Each row is a point. To make a cloud, some directions were put in groups of two or more. Within a group, all points are equally far from the middle, so they leave a hole (a ring in 2 directions, a hollow ball in 3). The other directions are filled evenly. Then the cloud was stretched, turned, moved and blurred a little. Count the holes, and give their numbers of directions, smallest first.
(in the rows, 128 means zero)

Cloud, 21 rows:
[[196 157 120]
 [195 158 114]
 [158 137  74]
 [ 96 153  56]
 [155 132 100]
 [123 159 104]
 [180 148 137]
 [123 153 103]
 [148 178 138]
 [169 171  94]
 [148 146  70]
 [106 208 154]
 [ 92 183 109]
 [ 94 164 111]
 [167 161  92]
 [107 188 165]
 [132 109 155]
 [153 100 100]
 [115 164 108]
 [112 178  85]
 [126 123 150]]
Holes: 0

Cloud (26 x 4):
[[127 117 181  73]
 [128 152 103 148]
 [141  62 136 108]
 [122 136  87  81]
 [146 140 218 108]
 [166 157  86 154]
 [181 143 111  59]
 [196 124 123 128]
 [122 151 115 124]
 [155 178 185  95]
 [147 140 202 140]
 [135 138  91  36]
 [112 143 132 145]
 [121 165  84 172]
 [142 100 183  39]
 [ 91 163 112 103]
 [149 109 144 171]
 [ 93 128  93  97]
 [161 135  76 120]
 [ 89 122 108 154]
 [158  84 114 127]
 [168 160 165 139]
 [131 116 173 152]
 [101 114 132 140]
 [181 100 175  91]
 [138  67 113 104]]
Holes: 0

Cloud (54 x 6):
[[142 156 155 120 165 186]
 [122  50 125 175 106  96]
 [ 63 121 115 178 160 146]
 [125 117 184 210 153 143]
 [ 75 121 174 101 108 131]
 [184 153 123 117 157 172]
 [126  96 147 177 193  96]
 [134 103 115 153  85 171]
 [134 160 145 170  97  94]
 [118 186  93 112 139 121]
 [174 123  97 148  92 147]
 [ 75  99 107 185 173 136]
 [161 159 138 176 108 109]
 [ 62 125 123 115 121 155]
 [176 129 115 146 172 178]
 [173 139 165 106 124 104]
 [116  56  82 150 117 147]
 [ 67 117 183 114 113 120]
 [139  63 102 178 100 107]
 [146 190 111 143 121 138]
 [155 147 134 172 161 186]
 [106 161 146 129 162  56]
 [108  44 147 112 125 112]
 [101 136 152 149 194  74]
 [180 117 108 173 108 117]
 [128 179 106 105 104 138]
 [118 192 123 168 165 132]
 [ 65 116 156 196 114 119]
 [183 137 117 131 167 174]
 [134 109 114 149  83 170]
 [116 192 158  84 166 111]
 [130  55 116 193 112 155]
 [160 179 156  85 141 138]
 [178 120 144 181 159 107]
 [148  94 133 202 164 169]
 [151 115  92 143 188 153]
 [136 177 185 106 165 132]
 [140 188 134 176 133 111]
 [141  92 156 114 164 180]
 [115 187 130 178 160 103]
 [ 71  71 124  89 137 120]
 [149 172 180 138 135  94]
 [116 194 139  99 172 145]
 [116 161 106 119  92 140]
 [146  85 138 208 169 149]
 [ 98 118 145  98 200 117]
 [ 63 104 168 125 183 104]
 [ 91 167 140 193 176 130]
 [ 87 115 202 139 138 139]
 [129  87 101 160 118  70]
 [122 154 108 134  87 145]
 [ 93 134 114 148  90 150]
 [166 156 169 178 147 110]
 [186 142 123 185 149 141]]
Holes: 3 (2, 2, 2)

Cloud:
[[133 154 122  83 144 110 109 145]
 [113  89  78 161 154  93 151 163]
 [110  93  61 138 189 155 142 164]
 [110 134 136  91 112  69 158 137]
 [ 83  76 161 129 125 124 180 102]
 [ 98 108 198 184 101 144  79 135]
 [146 156 212 110 115 102 133  93]
 [154  76 146 136  92  86 130  80]
 [152 162  94 126 101  92 129  69]
 [ 87 146 127 111 127 175 152 173]
 [114 160 144 114  85 100 110 148]
 [138  75 144 111 146  85 136 124]
 [107 100 164 177 120  87 124 110]
 [166 148 119 142 149 122  84 167]
 [119 182 109 132 142 146 136  88]
 [176 137 121  88 152 110 143 101]
 [ 63  87 149 186  68 147 129 138]
 [138 117 177 140 117  82 113  74]
 [ 53 126 155  87 142  68 132  89]
 [189 106 141 153 159 116  48 114]
 [163  86 137 127  99 153 133 147]
 [ 86 102  78 175 145  76 129 138]
 [102  79  71 120 145 160 161 164]
 [144  92 102 171 111 106 166 103]
 [106  45 177 179 195 114 153 108]
 [165 178  82  90 108 137 135 150]
 [105 109 160 128  69 144  50  98]
 [153 195  74 113 151  98  84 159]
 [114 133 116 153  94  70 135 142]
 [165 153 148 160 207 127 107  91]
 [147 171 124 172 106  85 127  92]
 [150  77 214 134 101  96 109  84]
 [ 74 131 170 142  55 138 139 145]
 [ 82  76 171 136 172 120 123 122]
 [ 50 113 168 158 129 147 126 133]
 [ 70 173 147 130  96 190 159 144]
 [167 141  96 131 109  73 121 158]
 [104  73 109 162 145 133 100  86]
 [140 153 113  99 149  57 107 118]
 [ 76 104 101  85 109  91 128 161]
 [158 137  92  90 143 107 125  59]
 [154 147 124 137 141 166 158  85]
 [ 81 139 172 157  85 168 139  51]
 [117  65 172 130 135  86 112 203]
 [138  88 135 184 134 196 122  93]
 [124  42 124 132  80 121 155 141]
 [153 140 208 116 168  99  86 137]
 [143 156 156 151 113 132 153 164]
 [ 99  78 186 184  85  95 186  79]
 [ 89  40 165 121 101  85  81  97]
 [115 118  96 183 139 167 103  40]
 [121  76 133 139 114 141  94 105]
 [140 147 146 152 173 162 155  75]
 [ 98 184 112 149 116 134 117 142]
 [ 83  79 106 113 132 107  95 123]
 [121 163 127 130 118 117  53 127]
 [146 150 123 202 102 122 121  83]
 [116 109 148  96  81  75 153  94]
 [186  87 146 136 119  96 156 113]
 [131 115 128 144  81  49 126 142]
 [131  88 130 192 207 129 122 102]
 [126 173 139 176 116 106 165 113]
 [109 149 145 129 118 121 148 161]
 [112  40 109 179 154 158 113 161]
 [140 136 126 151 142  91 164 113]
 [164  57  76 137 116  92 139 159]
 [106 112 149 141 105  90  81  72]
 [162 128 225 128 136 128 147  84]
 [157  51  90 179 138 189 137  77]
 [141  61 158 128  69  68 153 169]
 [182  82 101 127 163 151  92  91]
 [111 118 122 119 192  55 116 102]
 [ 81 121  89 147 116 172 162 134]
 [ 64  78 113 144  80 138 173 127]
 [ 99  83 162 172  70 150 128 180]
 [ 85  97  64 154 197 159 127 175]
 [100  64 201 169 100 134 134  83]
 [ 80 160 133 108 139  84  93 154]
 [100  96 212 148 123  71 113 107]
 [ 96 107 139  95 121 152 125  73]
 [105 110 131 146 177 130 145 151]
 [166 170 110 126  87 104 108 145]
 [124  89 122 105 162 103 118 182]
 [126  39 132 146 125 110 104 134]
 [206 100 139 169 113 111 128 156]]
Holes: 0

Cloud:
[[164 147 131 125 128  62 143 177]
 [183 126 107 105 136 116 121 145]
 [145 109 180  87 149  99 121 137]
 [190 144 137  87  53 151 144 105]
 [154 117 155 173  91 123 105 154]
 [151 110 156  62 176  41 147 150]
 [103  63 142 154  90 127  73 147]
 [126 177 184 118 110 175 119 115]
 [ 99 134  39  46  46 155 102 116]
 [151 167 185 115 201 137 135 142]
 [121 160 155  87  32  82  87  85]
 [106  88 156 154 118 168 129  95]
 [137 194  84  88  82 171  96 162]
 [184 131  84 128 166 171 180 125]
 [154 159 183  44 170 117 141 141]
 [ 92 137 150 169 103 111 140 165]
 [111 149  98  66 113 154 144 138]
 [196 124  88  75 122 122 153 116]
 [145 165 110  74 151 147 112 121]
 [165 131 169  26 159 112 157 111]
 [ 89 106 185 205 140  95  88 102]
 [ 96 107 150 125 123 171  90 128]
 [176  69 166  94 197 140 144 133]
 [125 153  94  86  98 141 135 151]
 [149 117 168  97  89 115 142 169]
 [144 116  86 105 107 144 104  89]
 [126  89 169  96 156 138 152 120]
 [138 177 108 124  99  74  88 115]
 [127 144 126  71 115 184  79 183]
 [170 138 129  60  98 130 128 125]
 [122 125 197 140 169 134  85 135]
 [141  98 135  79 168  82 146  75]
 [138 101 196  70  84 114 141 104]
 [155 120 168  96  86 118 131 111]
 [114  99 132 123 117 101 103 169]
 [134 132  86 142  81 112 142 128]
 [144 127  90  80 116 152 106 182]
 [140 110 113  63 162 112 147  84]
 [153 168 167 109 108 132  91  88]
 [147 125 139 166  98 108  82 169]
 [140 148 167  98 139 115 130 157]
 [185 126 123 168  56  80  75 114]
 [ 91 188  67 106 141 178 128  78]
 [140 120 144 112 140 104 151 174]
 [165 148 185 149 140 141 137 163]
 [144 152 131  96 108  77 150 143]
 [159 146 204 104 159 213 143 131]
 [164 124  79 125 113 138 153 187]
 [109 138 216  90 124 104 160 131]
 [143 102 186 129  97  91 147 103]
 [139 141 130 163 107 110 158  88]
 [116 175 130 154  82 143 136 104]
 [106 100 138  52 120 191 143 147]
 [114 130 165 142 151 155 202 106]
 [ 98 113  47  39  81 143 138 136]
 [145 159 137 101  84 103  80 144]
 [131  84 213 129  83  71 132 133]
 [144 146 129 165 156  95  80 126]
 [ 80  79  74 132 117 172 109 109]
 [180 137 153 105  97 101 100 125]
 [148 155 129 124 159  98 123 157]
 [121 135 170 117 117 175 188 108]
 [197 134 100  60 129 123 108 106]
 [119 114 191 111 159 192 134 102]
 [112 103  94  99 101 165 173  76]
 [107 110 179 119 145 101 116 158]
 [201 134 159 129  90 105 121 131]
 [ 89 104 135 102 153 234 120 111]
 [ 99 176 172 115 104 146 106 102]
 [208 115 181 127 113  92 128 205]
 [139 134 128  73 158 118 176 128]
 [130 138 165 114  77 133 152  92]
 [185 176 122 127  90  95 127 128]
 [129  79 144  89 111 127 127 117]
 [105 169 170 156 177 149 159 173]
 [192 138  78  19  87 121  96 126]
 [143 130 134 113  25 107  85 125]
 [164 103 165  59  76  85 119 157]
 [150 131 200  69  94 114 147 102]
 [ 90 166 152 165 123 124 117 152]
 [ 68 145 151  99  75  92 189 116]]
Holes: 0

Cloud:
[[117 134 138 111 140  77 187 169 112]
 [154 127 170 160  90 128 176 171 156]
 [129 112 172 163 159 107 163  71 162]
 [159 140 153 112 151 200 145 150  94]
 [ 88 126 140 133  75 137 186  79 132]
 [109 122  64  70  93 128 157 103 107]
 [149 111  66 183 103 133 137  91 121]
 [181 100 129 148  99 140 187 151  86]
 [127 181 104 158 147 152  75 111  65]
 [119 161 149 130 141  57  99  84 103]
 [109 128 180 220 112 136 129 156 126]
 [152 168 139 100 144 141 140  64  61]
 [ 66 159  95 199 127 121 122 142 138]
 [135 122 117 122  84 123 217 143  94]
 [147 101  75 117 144  83 107 119  89]
 [ 58 105 166  94  93 106 156 122 105]
 [ 90 152  97 120 170 144 173 139 129]
 [ 97 203 148 114  91 122 140  95  64]
 [144 159 124 126  57 131 103 156 158]
 [ 84  98  92 131 124 112 148  84  63]
 [154 209 102 123 150 169 113 100 135]
 [124 119 100 110 132 127 211 127  97]
 [105 207 135  84 106 128 125 127 102]
 [ 80 112 113 100 127  95 171 169 123]
 [120 132  93 128 117 197 185 150  84]
 [132 121 204 161  55 138 159 127  73]
 [ 74 108 113 152  87  70 140 109 103]
 [106 122 122 193 108 163 161  77 102]
 [155  91 103 183 103 136 103 102 118]
 [114 194 178 178  78 179 127 125  76]
 [132 154 154  81 132  78 115  87 108]
 [115 165 142 116 112  49 132  61 148]
 [128 156 132 131  95 115 161  90  20]
 [155 198 192 164 131 147 130 138 167]
 [119 164 121 109 125 130 123  92  14]
 [109 104 159 189  60 136 178 117  83]
 [126  88 141 150  85  99 187 144  44]
 [177 153 162 134 111 155 182 100 116]
 [133  83 138 187 151 162 125 139  92]
 [ 86 111 110  83 114 140 166  71  97]
 [139 163 105 133 110  45 121 148 136]
 [172 149 125 175  50 135 115 157 103]
 [122  75  64 126 148 155 145 126  67]
 [100  69 118 135 112  84 173 147  65]
 [142 191 112  99  79 204 127 114  88]
 [ 74 126  82 105 114 154 165 161 101]
 [ 68 132  94 169  79  93 130 138 118]
 [149 134 145 159 144 170 177 118 162]
 [ 85 108  89 163  62 100 154 115  98]
 [120  89 113  90 156 121 108 154 146]
 [176  92 104 116 111 124  92 147 127]
 [109 141 101 109 141 128  88 158 160]
 [ 56 155 120 151 123 101  97 108 114]
 [126  99  66 104 115  77 125 121  80]
 [105 100 170 150 166 113 104  99 142]
 [135 117 103 170 112 136  83 161 159]
 [ 81 121 121  85 118 122 196 109 109]
 [193 113 113 108  77 116 129 129 120]
 [117 174  85 137 120 120 117  82  44]
 [141 181  47 155 129 139 119 104  89]
 [107 183 139 106 141 154  72 105 122]
 [117 181  64 165  73 136 119 115  85]
 [ 86 112 141 155 107 200  86 120  96]
 [133 162 149 149 142  72 149 186 122]
 [104 123  71 111 107 121 189 106 135]
 [ 83 191 116 122  79 109 132  99 174]
 [158 133 148 168  73  76 154 144  74]
 [197 162 120 131 113  99 157  98 146]
 [112 112 110 116 181 137 155 171  98]
 [ 78 132 113 142 127 184 138  77  84]
 [149 110 117 138 107 155 143 101 179]
 [171 158 126 169 156  79 126  75  81]
 [183 178  90 121 119 143 162  94 109]
 [108 120 122 147 114 126 164  45 126]
 [134 156 198 118 166 132 117 123  84]
 [201 129 126 159  90 141 121 152  99]
 [ 58 166 133 125 150 145 113 105 149]
 [157 155 197 180  81 113 116 115 102]
 [119 207 148 150  63 169 107  90 109]
 [ 82 157 133 118  46 121 116  89 106]
 [114 136  74 133  69 132 126  81  45]
 [170 179 125 108 119 162 156  73  94]
 [137 102 151 156  66 106 177 188  99]
 [103 133  84 126 181 114 115 146 157]
 [ 58 138 144 114  70 164 163 120 117]
 [102 163  66 141  92 152  91 137  70]
 [137 170  93 180 132 166 174 140  68]
 [134 131 127  69 105 103  95 159 123]
 [149  83 101 162 160 145 162 138 102]
 [135 162 134 152 136 144 110 194  74]
 [176 165 156 143 145 122 114  56 122]
 [104 144  82 135 137 156 193 138 102]
 [131 140 178 136 140  79 139 116  56]
 [ 83 155  97 203 127 130 179 103  99]
 [154 108  91 141 135 163  80  93  58]
 [191 157  98 158  78 105 154 115 128]
 [105 147  92 221 136 158 129 130 146]
 [142 195 195 189 124 150  98 119 117]
 [138 210 131 135  60 149 145  86 135]]
Holes: 3 (2, 2, 4)

Cloud (101 x 9):
[[125 134  98 145 120 100 116 123 193]
 [111 161 126 126 159 189 187 195  94]
 [ 94 109 105 141  88 112 111 201 125]
 [ 61 112 113 125 101 130 176 122 155]
 [126 176 126 196 188 164 155 171 110]
 [123 170 140 138  62 164 117 161 144]
 [130 175 109 168 152  97 179  97 168]
 [146 176 129 154  67 172  74 160 161]
 [ 81 142 128 144 107 170 117 136 172]
 [154 112 127 181  82  77 100 113 175]
 [187 116 177 136 111 130 103 148 146]
 [151 130  97  87  92 184  94 143 121]
 [123 137 133 125 158 132  67  55 106]
 [159 181 125 205 172 160 142 130 125]
 [ 92 163  68 151 185 164 157 106 133]
 [ 91 170 101 137 132 105 113 151 150]
 [133  91 160 141  90 113 151 156 142]
 [214 160 113 136 153 106 108 103 197]
 [158 181 122 124 103  85  97  74 169]
 [135 115 120 146 100 123 160 201 171]
 [187 170 112 102 101 181  96 101 139]
 [163 109 172 111 142 132  79 147 101]
 [109 140 133 229 128 121 106 141  80]
 [131  90 133 149 150 174 160 196  71]
 [121 152 142 156 192 124  97 167 159]
 [118 160 153 112 162 103 112 183 113]
 [146 120  90 112 128 125 125 151  57]
 [ 86 131  75  98 157 173 137 153  72]
 [158 119 109 164 130 140 143  64 126]
 [151 122 120 134  48 154  86  91 165]
 [208 169 130  76 150 190 141 145 143]
 [120 161 120 154  52 154 106 178 143]
 [129 137 118 147 147 139  83  38 111]
 [138 170 123 160 176 137  92 155 175]
 [ 85 118 174 150 131 157  77 133 116]
 [177 115  60 133 149 132 107 180 138]
 [159 144 119 110 114 153  58 130 103]
 [110  99  91 196 187 115 124 100 115]
 [ 84  94  59 144 164  87 148  98  94]
 [128 141 143 203  87 125  33 124 138]
 [146 129 111  82 139 117 134 190 161]
 [107  87 105  82 129 131 170 137  55]
 [138 126 106 108 118  95 140 141  65]
 [170  97  90 176 130 151 119 144 159]
 [143 173 160 109 119 112 149 114 130]
 [166  74 111 119 121 136 100 143  99]
 [151 177  97 161 116 113 127  61 110]
 [157 146 156 182  99 122 173 122 157]
 [181  97 141 103 105 108 142 186 160]
 [133 114 121 172 162 127  89  64 143]
 [167 155  72 199 178  75 138 169 126]
 [174 159 137 129 130 124  52 187 120]
 [132  81 109 164 134 134 130  87 101]
 [132 135 155 238 134  80  91 161 150]
 [158 167 171 129 140 138  95 194 130]
 [ 92 109 126 144 147  80 144  53  75]
 [121 122 139 175  86 141 145 214 130]
 [131 134  43  88 113 160 145 128 106]
 [ 84 105 145 180 148 135 194 159 130]
 [211 136 127  62 126 139 137 142 166]
 [107  94  76  50 144 164 152 118  88]
 [ 78 147 115 213 150  89 115 148 119]
 [ 82 113 168 108 107 113  71 151  67]
 [225 138 122  83 137 135 120 148 153]
 [156 115  92  82 156 155 198 176 101]
 [116  87 108  51 132 117 131  79 146]
 [136 174 108 114 134 130  83 172 151]
 [ 72 114 100 129 188 154  99 131 131]
 [110 105 103 160 102 133 172  75 116]
 [121 194  98 152 115  94 103  94 183]
 [140 113  79 143 119 104 194 114 141]
 [126 145  63  92 112 209 143 135 127]
 [141 155  84 100 120 156 110 172 176]
 [141 163  97 159  98 117 115 210  89]
 [157 138 156 175 102 176 102 174 172]
 [ 73 105  81 128 173 176 125 164  80]
 [ 92  89 115 126 136 189  98 156  84]
 [130 137  73 107 152 189 164 178 113]
 [186 172 143  80 160 172 118 144 144]
 [140 150 114 152 151 115 125 142 201]
 [174 104 158 172  66  86  71 179 114]
 [119  82 121  99 135  84 172 175  68]
 [189 132 133 109  74 124 131 215 149]
 [177 108 109 164 100 137 159 163 102]
 [ 97 145 105 201 134 169 162 142 122]
 [ 96  81 119 135 157  86 195 146 113]
 [147 192 110 116 137  99 143 147 173]
 [169 117 117  95 123 181 154 117 109]
 [117 144  82 165 100 129 162 198 141]
 [135 154 107 145 183 122 116  71  94]
 [ 85 105 144 118  92 108 165  63 147]
 [176 181 100 127 128  78 159 146 172]
 [ 76 130  96 156 117 139 157 190 107]
 [ 83 115 129 194 107 113  91 155 149]
 [162 138 136 104 146  98 175 122 199]
 [101 161 110 148  98 143 120 130  71]
 [125 112 159 170  89 136 132 218 117]
 [ 95 134 150 173 146  86  48  95 123]
 [156 136 102 180 175 124 124  66 140]
 [154 131 125  84 146 109 161 209 160]
 [161 137 117 136 183 143 147 110 202]]
Holes: 2 (2, 4)
